Each row of a before or after table is a point. One or more steps were done to the points. Then noise was added and the rows were shuffled. The steps act on columns, c1 being the first. Write out the steps. A step turns or swaps two columns, mirrors them in a line or flattens them onto one, adds a multiple of one to another, or multiplies or shifts one. Angles are multiples of 10 degrees, from the lower column toward the higher: turns from -170 to 170, lines from 10 to 170 but not 90. Use the fewest steps. Two steps may share a column if one is a turn and the other turns, adds or multiplies; they go together, in the order done. Otherwise the lowest column goes first.

Before (11 x 2)
[[-3.8  0.8]
 [ 0.6 -4.7]
 [ 0.6  2.3]
 [-3.8 -3.4]
 [ 3.4  1.4]
 [ 2.0 10.4]
 [-8.3 -0.5]
 [-1.3  2.9]
 [-0.7 -3.9]
 [ 2.4 -0.6]
 [-2.4 -3.1]]
After (11 x 2)
[[-5.2 -6.3]
 [ 1.1 -3.2]
 [-1.4  1.6]
 [ 1.6  1.4]
 [-7.1  8.2]
 [ 0.4  3.3]
 [-3.6  1.0]
 [ 0.4 -4.6]
 [ 4.3 -2.4]
 [-3.2 -2.4]
 [ 2.6 -3.5]]
Steps: turn c1 and c2 by 50 degrees

Before (8 x 3)
[[ 2.9 -6.0 -1.6]
 [-0.8  0.2  1.1]
 [ 0.0 -0.6  0.3]
 [ 1.5  2.8  1.3]
 [ 0.8  2.4 -1.6]
 [ 2.2  0.9  0.2]
 [-0.6 -0.2 -1.5]
 [-3.6  2.8  1.6]]
After (8 x 3)
[[  5.8   6.6   0.3]
 [  3.1   1.0  -0.7]
 [ -0.3   1.0   0.1]
 [ -0.8  -1.7  -0.7]
 [ -6.4 -17.0  -2.6]
 [ -0.8  -0.1  -2.3]
 [  1.2   8.9   0.7]
 [  4.2   5.9  -2.8]]
Steps: multiply c2 by 3; turn c1 and c2 by -30 degrees; shift c3 by -1.0

Before (12 x 4)
[[ 4.7 -2.4 -1.7 -1.0]
 [-2.4  4.5 -2.8  4.0]
 [ 3.8  1.5 -4.4  4.9]
 [-2.8 -7.9  2.7 -2.2]
 [ 2.9  2.6 -1.0  5.4]
 [ 1.6  6.0 -2.2  3.7]
 [-3.8 -1.4  8.5  1.9]
 [-1.1 -0.7  0.9 -3.8]
 [-1.4 -5.1  3.8 -2.5]
 [ 8.7 -2.7 -2.5 -4.2]
 [ 5.7 -2.5  1.0  4.0]
 [ 4.7  0.5  1.6 -2.8]]
After (12 x 4)
[[-2.3 -3.5  2.0  2.1]
 [-4.8  1.5  1.4 -3.8]
 [ 3.1  2.4 11.6 -1.3]
 [-0.9 -6.1  0.9  0.7]
 [-6.4  1.5  4.0  0.9]
 [ 1.8  8.5  6.0 -5.1]
 [-2.9 -2.0 -1.3  1.6]
 [ 0.9  0.8  4.3 -6.5]
 [ 3.2 -3.6  0.4  0.8]
 [-9.0  1.4  0.4 -7.5]
 [ 0.1  5.2  7.3 -5.4]
 [-4.6 -1.5  4.3 -5.6]]
Steps: turn c1 and c2 by -170 degrees; shift c3 by 3.0; shift c4 by -3.0

Before (8 x 6)
[[ 0.4  4.2 -5.7  2.0  1.7  0.8]
 [-5.4 -3.0  1.3 -1.9  3.1 -0.8]
 [ 4.7  0.4  7.6 -3.9 -3.8 -2.2]
 [ 0.2 -9.4  2.4 -5.5  0.5  6.1]
 [ 3.5  1.6 -2.7 -2.4  3.6  3.8]
 [-2.5 -0.5  0.3 -7.2  0.2  9.2]
 [-3.2 -2.3  1.3 -1.6  3.8  7.5]
 [-1.3 -1.2  0.4 -1.8  4.3 -2.5]]
After (8 x 6)
[[ 0.1  0.5 -0.1 -2.2  0.2 11.8]
 [-3.8  2.8  2.2 -2.2  0.8 -0.6]
 [ 2.4 -2.5 -6.9  2.1  0.8 -0.3]
 [ 1.5  8.4  5.5 -1.6 -0.2  7.8]
 [-1.6  1.4  2.1  1.5  1.1  7.5]
 [ 0.9  1.0  1.0 -3.2  0.8 -1.4]
 [ 7.2 -3.1  6.8 -4.2 -2.2 -0.4]
 [ 5.0 -0.6 -2.6 -0.2  1.9  4.7]]
Steps: shift c1 by 2.0; mirror c2 and c3 in the line at 100 degrees; turn c4 and c6 by -30 degrees; multiply c5 by 0.4

Before (13 x 8)
[[ 2.7  4.4 -1.8  0.6  4.6  3.0  2.9  4.4]
 [-2.8 -0.4  7.6 -0.1 -3.5  6.8  8.1 -6.0]
 [-3.7  3.3  6.3 -3.6 -2.3 -2.8 -0.7  4.6]
 [ 1.4 -0.5 -1.8 -1.1  0.1  7.0  0.1 -4.3]
 [ 0.5 -1.1  0.8  5.5  1.4  3.2 -0.4 -1.0]
 [-4.2  6.0 -2.4  3.9 -2.0 -2.9 -2.4 -2.0]
 [ 5.1  4.5  4.8 -1.5 -1.1 -2.8  6.2  2.0]
 [ 3.4 -2.7 -2.0 -3.5 -4.0  6.8 -1.7 -3.5]
 [-4.8  4.9  6.2  2.9 -1.2  2.1  6.7 -1.4]
 [-5.6 -1.2  1.4 -0.7 -0.4 -1.2  7.7  2.0]
 [-6.1 -1.4  1.4 -1.5 -0.1  1.1 -2.9 -1.3]
 [ 1.4  1.8  2.9 -0.3 -2.9  1.3  3.2 -6.8]
 [ 3.1  4.3  1.7  4.4 -4.1  0.9  2.8  0.1]]
After (13 x 8)
[[ 1.3  0.7 -2.3  5.7 -4.2  7.2 -0.7 -0.1]
 [ 2.6  6.3 -2.4  0.1  4.2  3.3 -2.3 -4.7]
 [ 3.5 -0.5 -2.6  8.8 -3.4  6.7 -0.3  4.0]
 [-5.5 -4.9  1.9 -4.3  2.1 -1.0 -6.9  0.6]
 [-4.5  3.1 -3.2 -4.1 -2.1 -3.0  4.0  2.0]
 [ 0.4 -0.7  1.2 -2.2 -1.1  3.2  3.1 -1.2]
 [ 1.3  2.9  3.6 -0.6 -6.7  1.2 -3.0  3.0]
 [-4.9  1.5  8.1 -4.4 -1.6  2.3 -4.6  1.0]
 [-3.7  0.8  8.2  1.8  4.6 -2.7 -1.2  2.4]
 [-2.7 -2.4  9.8  0.9 -6.1  7.1 -6.9  3.5]
 [-6.1 -5.6  2.0  3.4 -1.2  1.2  1.7  0.1]
 [ 4.9  7.9  6.4 -3.8  2.1 -2.8 -6.3  1.0]
 [ 3.3  6.5  2.3 -4.5  0.1  1.0 -0.2  4.3]]
Steps: add 0.7 times c1 to c2; multiply c3 by 1.3; turn c4 and c7 by 150 degrees; add 0.7 times c6 to c4; turn c5 and c8 by -90 degrees

Before (10 x 9)
[[ 4.5  2.0 -8.4 -8.1 -4.2  9.6 -4.2  2.5 -3.2]
 [ 1.4 -1.4  7.9 -2.1 -4.1 -2.4 -0.8  1.7 -2.2]
 [-2.3  4.1  5.4  3.6  3.4  0.7 -7.7 -2.5 -3.4]
 [ 1.7 -2.6 -2.7 -1.9 -0.9 -3.6  5.0 -7.2  4.6]
 [ 9.0  0.7 -8.8 -3.8 -1.4  1.6 -5.7 -3.0  1.8]
 [ 3.6 -4.7  3.4 -0.2 -0.9  3.7 -1.4 -1.1 -1.4]
 [ 1.0 -1.0  1.4  2.7 -3.4 -0.9 -0.1  2.6 -5.9]
 [-0.4 -3.6  0.8  1.7 -0.4 -4.2  2.5  0.4  6.2]
 [-2.2 -2.9  3.6 -1.4  3.0 -2.6 -2.4  1.7 -5.0]
 [ 2.0  2.7  4.4  0.0  6.0  0.5  0.7  0.7 -2.1]]
After (10 x 9)
[[-4.5 10.0 -9.3  9.3 -4.4  2.6  1.3 -4.1  1.1]
 [ 2.9  0.4  5.4  1.4  1.3  4.0 -9.2 -0.6  3.9]
 [-2.2  0.2  4.3 -4.1 -2.5  3.4 -2.2 -2.3  0.7]
 [ 0.6 -4.2  0.8 -1.6  1.7 -4.3  1.8  4.0 -4.5]
 [-1.7 -2.4  8.3  3.7 -0.5 -1.2  2.6 -1.9 -0.9]
 [-1.9 -2.4 -2.4 -1.7 -1.1 -2.7  5.0  8.6  3.3]
 [-9.1  2.5 -9.4  6.2 -1.3  1.1 -2.9  3.0  0.9]
 [ 1.6 -3.1  2.8 -0.3 -2.1 -3.3 -3.0 -5.5  2.1]
 [-3.1  3.6  3.0  2.2  0.5 -4.5 -1.2  0.0  1.3]
 [-1.5 -0.8  2.2  0.8  4.6 -0.4  1.0 -6.7  1.7]]
Steps: multiply c1 by -1; swap c2 and c6; turn c4 and c5 by 120 degrees; turn c4 and c7 by 40 degrees; turn c8 and c9 by -130 degrees

Before (11 x 11)
[[  1.1   3.5  -2.4  -1.0   2.9   3.9   2.7   2.6  -2.4  -0.5   6.0]
 [ -2.5   4.5   1.6   6.0  -2.3  -2.6  -0.1  -8.4  -1.1  -1.8   0.7]
 [ -1.4  -2.5   0.8  -1.6  -1.7   2.4   2.6   2.1   3.2   2.1   5.8]
 [  1.9   1.5   2.2  -2.8 -11.8   0.7   1.9   3.0  -1.8   2.2   0.4]
 [ -2.7  -1.8  -3.3  -3.4  -0.6  -5.2   1.6   4.3  -0.8   3.7   5.3]
 [ 11.3  12.7  -4.3   2.3   4.0   1.8  -3.8   0.0   5.3   3.5   4.0]
 [ -2.2  -1.4   6.5   1.6   0.9   1.0   0.2   3.7  -0.1  -6.6   1.7]
 [  0.6  -0.6   3.7  -5.0   3.3   1.1   0.8   1.5  -1.5   1.1   5.2]
 [ -1.0   0.3  -0.9  -0.6  -3.7   2.0  -4.7   3.7  -1.0   4.4   0.2]
 [  3.9  -2.4  -4.3  -2.4   1.4   2.5  -7.0  -0.2  -0.9  -6.3   0.5]
 [  9.5  -1.0  -4.7   2.9  -1.6   1.2 -12.0   3.1  -1.6   1.4   5.0]]
After (11 x 11)
[[  1.1  -3.7   3.0  -3.5   3.4   1.2   1.5   0.2   1.4   0.9   6.1]
 [  1.3   0.1  -2.6  -0.5  -3.6   4.7  -1.5   2.9  -0.3   1.0   0.1]
 [ -2.1  -3.1   1.6   0.3  -1.8   2.5   1.1   4.3  -2.9   1.8   6.8]
 [  2.3   7.4   1.2   1.7  -2.2  -2.2   0.5  -9.2  -1.6  -2.4  -1.4]
 [  0.7  -0.5   2.6  -2.9 -11.9   2.4   1.4   1.9   2.6   0.4   0.4]
 [-10.3  11.4  -4.9  -6.6   4.0   3.7  -2.7   3.8   7.0   1.2   0.8]
 [ -1.3  -3.4  -6.3  -0.4   1.2  -6.0  -3.7  -0.9   3.8   3.5   1.6]
 [ -3.2   1.3  -8.5   2.6  -1.6   1.4  -5.2   1.9   9.1   0.9   4.6]
 [  1.9  -3.6  -2.0  -1.4  -0.8   2.4  -1.0   3.9  -2.2  -5.6   6.4]
 [  1.4   2.2  -0.6  -2.9   2.6   0.1  -0.4   0.8   2.2   4.1   5.3]
 [  1.5  -0.2   5.0   2.2   0.7  -6.2   2.9   3.6  -1.7   2.3   1.6]]
Steps: add 0.7 times c9 to c8; turn c1 and c9 by 120 degrees; turn c2 and c4 by -40 degrees; add -0.3 times c2 to c11; flatten c3 and c7 onto the line at 30 degrees; mirror c6 and c10 in the line at 40 degrees

Before (13 x 12)
[[ -4.4  -6.2  -0.4  -1.0  -6.2   7.7  -0.2  -4.8  -1.9  -3.5   2.5   5.9]
 [ -3.2   3.8   4.4   2.2   1.0  -0.5  -1.0  -0.9  -6.6  -1.3  -0.8  -3.8]
 [  2.3   5.4   1.4  -1.8   3.7   2.2   8.9   0.7 -11.0   0.7  -5.5   6.4]
 [ -1.3  -5.1   0.4  -2.2   0.1   2.3  -6.4   0.0  -3.8  -1.1   4.2   0.3]
 [ -0.2  -3.9   4.4  -0.4   0.9  -0.9   2.2   2.4   0.0  -7.3   2.3  -5.0]
 [  0.3   0.7   1.1   1.7   9.3   4.2  -1.4   2.3  -2.1   5.3  -1.3  -5.0]
 [  2.5   5.6  -0.6  -8.9   2.6  -0.6   7.6  -3.2   3.5   1.1   1.6  -1.6]
 [ -1.3  -2.8  -1.3   1.7  -5.8   6.0  -2.6   6.4  -2.3  -0.1   0.2   3.3]
 [  4.1  -0.2  -0.4  -3.2   1.0   9.0  -2.8  -4.2  -3.3   2.6  -5.1  -0.6]
 [ -2.6  -2.3   3.7   1.7   0.6  -3.6  -1.8   1.6   0.5  -4.9   1.2   6.5]
 [  0.8  -1.7   3.2  -0.7   0.6  -4.7   0.2  -7.2  -2.0   7.5   1.0  -4.2]
 [ -6.2  -1.9  -7.6  -5.4  -5.3  -2.7   3.0   1.6   2.2  -1.7  -2.3  -4.1]
 [  2.3  -1.8  -4.4   1.6  -2.0  -1.8  -0.3  -4.6   1.7  -0.8   4.6  -2.2]]
After (13 x 12)
[[  1.2  -0.9   0.0  -8.4   5.5  -1.6   1.0   1.1  -0.7  -0.7   3.4   0.6]
 [ -2.4   0.9  -1.7  -2.6  -7.2  -1.1  -4.7  -2.4  -3.8  -1.7  -1.3  -0.7]
 [ -1.0  -3.3  -5.7   8.6   1.6   6.0   2.0  -4.7  -2.8  -0.7   1.5   0.3]
 [  1.6   9.4   3.1  -1.6   1.1  -0.9  -1.4  10.1   3.0   1.4   0.9   0.3]
 [  0.7   0.0  -0.7 -11.0  -4.1  -5.4   0.8   4.1  -0.7   6.9   0.1  -0.1]
 [ -2.9  -3.4  -5.9  -6.7   1.2   7.9   5.3   3.6  -1.6  -3.3   4.0   2.1]
 [ -1.3  -8.5  -0.3   0.8  -1.8   2.5   0.9   2.7  -3.7  -0.7   4.4   0.8]
 [  0.2   0.2  -1.4   3.7  -4.3  -1.4   4.5  -1.0   2.3  -6.9   0.6   0.0]
 [  3.2  -2.9   1.2  -6.0  -1.4   8.2  -0.6   4.5  -3.7   2.7  -4.7  -1.8]
 [  0.2  -0.2   8.2   2.3  -5.1   4.0  -1.1  -2.8  -1.1   5.1  -2.6  -0.9]
 [  1.7   9.9   1.0   2.4  -7.9   2.5  -0.3   1.6  -9.5   0.9  -2.6  -0.6]
 [ -4.2   1.4  -2.3   4.3   8.7  -2.1   3.1   3.7  -1.7  -1.6  -3.2  -0.4]
 [ -1.7  -2.6  -1.1   2.0  -3.1  -4.1   1.7  -2.5   3.3  -4.9   3.4   0.9]]
Steps: multiply c1 by 0.7; turn c2 and c7 by -60 degrees; turn c3 and c9 by 30 degrees; turn c3 and c5 by -110 degrees; multiply c8 by 1.6; turn c4 and c8 by -110 degrees; flatten c11 and c12 onto the line at 20 degrees

Before (10 x 14)
[[-3.6  0.5 -0.8 -2.9  3.3  1.6 -1.8 -5.5  5.8  6.3 -7.5  3.7  0.4  1.6]
 [ 0.7 -1.0 -1.0  3.3 -5.7  0.1  1.3  6.7  1.4  2.8  1.6  0.6 -5.2 -6.4]
 [ 7.2 -6.9 -0.7 -0.8 -0.8  0.4 -5.7 -1.4 -1.5  1.3 -7.4 -0.5 -4.0  3.8]
 [-0.3 -0.3 -4.4  5.8 -5.9  2.6 -1.7  2.2  0.2  2.3  0.0 -5.9 -2.3 -4.3]
 [-5.3 -2.0 -4.1  4.7 -2.6  1.3  2.4  6.8  0.7 -4.1  5.9 -3.9 -6.4 -6.4]
 [-2.1  0.9  1.3 -3.0  3.9 -3.0 -3.4 -0.5  6.3  4.4 -2.4  0.2  5.4  1.1]
 [-1.8  0.6 -3.1  3.0 -7.4 -2.2 -2.5  0.1  1.1 -1.7  3.3  0.0 -4.7 -3.7]
 [ 5.0 -8.0 -1.7  3.9  1.9  0.0 -9.2 -0.9 -6.1  2.9 -3.2  2.7 -3.4 -3.0]
 [ 3.9 -2.0  4.2 -2.4  3.3  5.5 -8.5 -3.7  1.7  1.6 -6.0  3.7  1.7  0.8]
 [-2.7 -2.3  0.3 -3.0 -2.3  1.2  3.6 -5.1  4.5  3.6 -2.9  1.5  6.5  0.2]]
After (10 x 14)
[[  5.6  -1.7  -0.1  -6.7  -4.5   0.7  -5.7  -0.3   1.7  -1.9  -8.2  -0.4
   -4.1  -1.1]
 [  3.1   1.4  -1.3   0.1   6.8   0.1  -2.5   1.0  -3.0  -2.3   4.3  -0.1
   -4.7   2.3]
 [  2.9   0.5  -0.3  -1.4   2.3   1.0   1.2   7.7  -3.4  -5.0   3.4   0.6
   -5.0   5.3]
 [ -1.3   1.5  -0.8  -2.7   6.6   3.5   2.4   7.8  -4.0   2.2   7.6  -3.9
   -6.4   4.0]
 [  1.9   4.2  -0.6 -10.0  -5.7   0.9  -8.8   0.2   0.9  -1.7  -1.8   2.8
   -3.3   3.7]
 [ -5.2  -6.2  -0.1   3.2  -3.1  -3.0  -3.7   0.5  -1.8  -2.0  -2.7   0.2
    5.4  -0.2]
 [  2.4   3.0  -0.6  -1.5   3.3   5.0  -1.9   3.3  -4.7  -4.7   1.5  -6.1
   -2.2   4.2]
 [ -2.1  -5.8   0.4  -0.4   1.9   0.5   3.6  -4.1  -0.4  -4.2  -2.8   1.5
    6.5   0.9]
 [  0.8  -3.6   2.8  -1.0  -5.2   1.6  -8.4  -2.6   0.6   0.3  -5.8   3.7
    1.8   1.0]
 [ -6.5  -5.8   0.1   2.7  -2.3   1.9  -1.7  -4.6  -1.4  -3.6  -7.6   3.7
    0.2   1.1]]
Steps: turn c5 and c10 by 150 degrees; turn c1 and c5 by -40 degrees; turn c4 and c9 by -130 degrees; turn c2 and c4 by 70 degrees; turn c3 and c6 by -40 degrees; multiply c3 by 0.4; shift c8 by 1.0; mirror c11 and c14 in the line at 170 degrees

Before (10 x 18)
[[ 0.1 -2.1  2.1 -3.4 -8.6  2.6 -5.2 -1.1 -0.4 -2.1  3.4  3.9 -4.0  1.5
  -0.8 -4.2 -3.4 -5.0]
 [ 2.4 -1.6 -1.1 -0.5 -5.0  2.4 -1.0 -1.5  6.5 -4.3  0.6  2.9 -4.0  0.0
   0.6 -2.3 -1.4  2.0]
 [ 3.5 -4.1 -1.7  2.9  4.3 -2.8 -5.9 -2.5  0.8  0.8 -4.0 -5.5  3.1 -1.7
   4.0 -3.8  4.5  0.0]
 [-0.8  1.0  1.3  0.7  8.3  0.2  1.1  2.3 -9.5  1.4 -1.2 -1.4 -7.1 -0.8
  -1.8 -0.3  1.5  6.0]
 [-2.2 -0.8 -2.8 -3.9 -5.1 -2.8 -6.4 -4.2  1.7  0.1 -2.1  1.2 -7.3 -0.1
  -0.9 -1.5  0.0 -0.2]
 [ 2.6  2.6  3.2  4.6  8.2 -4.7  2.0  1.1 -4.7  7.0 -4.4 -4.0 -6.4 -0.3
  -2.9  0.9 -0.4  0.6]
 [-1.6 -5.2  2.4  1.5 -6.3 -0.2 -7.0  0.7  2.5 -2.0  0.5  0.5 -1.4 -0.1
  -2.0  1.3 -0.1  2.1]
 [ 0.0 -8.1 -4.4 -2.2 -8.3 -1.2 -2.2 -1.4  3.0 -5.9  0.7 -0.8 -1.9  1.3
   1.7  0.4 -3.1 -3.4]
 [ 2.8  2.9  0.4 -2.0  7.2 -1.1 -1.2  7.5 -4.6  6.6 -6.3 -7.2 -3.4 -2.9
  -1.2 -0.5  1.7  4.8]
 [ 4.1 -3.5 -2.0 -1.7  3.9 -8.2 -5.0  0.5  4.1  2.6  1.1 -5.5  2.8  4.3
   2.3 -1.5  7.0  0.8]]
After (10 x 18)
[[ -3.1  -0.6  -2.5  -3.6  -5.3  -0.3  -0.1   4.7  -0.4  -6.3  -1.4   1.4
   -7.6   0.7  -1.3  -2.0   0.2  -0.8]
 [ -3.2  -3.6   2.0  -2.2   4.0 -16.2   2.7   4.0   2.3  -5.1  -1.2  -5.4
    2.3   4.3   1.7   1.3   7.4   0.6]
 [  0.2   0.8   0.1   0.4   7.9   1.4   1.6  -7.0  -7.1   0.8   0.1  -1.6
   -7.1  -0.2  -1.6  -1.5   1.7   6.2]
 [ -2.3   2.8  -1.2   4.6   8.1 -10.1   7.3  -5.4  -1.8   2.4   1.1  -4.6
   -6.0  -0.4  -2.3  -4.5  -0.2   0.5]
 [  2.1  -2.2  -1.8  -3.2  -8.7   3.1  -2.2  -1.6   1.1  -4.9  -3.7   4.0
   -4.2   1.3  -1.0   3.9  -3.2  -5.5]
 [ -0.9  -5.1   1.1   1.7  -6.6   2.9  -2.1  -0.1   3.2  -7.0   1.6   0.6
   -1.1   0.7  -2.2   0.1  -0.2   2.0]
 [  3.5  -2.4   0.4  -0.6  -5.0  -0.4  -4.7   4.8   4.7  -1.2  -1.8   3.7
   -3.9  -0.4   0.5   0.6  -1.2   1.7]
 [  0.0  -4.6  -1.6   2.6   4.4  -8.7   0.9   2.7  -0.5  -6.2  -3.5  -5.6
    3.6  -1.5   3.8  -4.2   4.3   0.6]
 [ -1.7  -7.2   0.5  -1.5  -8.6  -1.6  -5.2   5.0  -0.6  -2.7   0.0  -0.3
   -1.9   1.2   1.8   0.7  -3.1  -3.3]
 [  0.8   3.0   6.4  -1.8   7.1  -5.6   6.5  -5.2  -3.6  -1.4  -0.3  -6.9
   -3.3  -2.4  -0.9  -6.5   2.2   4.3]]
Steps: turn c1 and c6 by -50 degrees; multiply c6 by 2; turn c3 and c9 by 40 degrees; turn c3 and c8 by -110 degrees; swap c7 and c10; swap c11 and c16
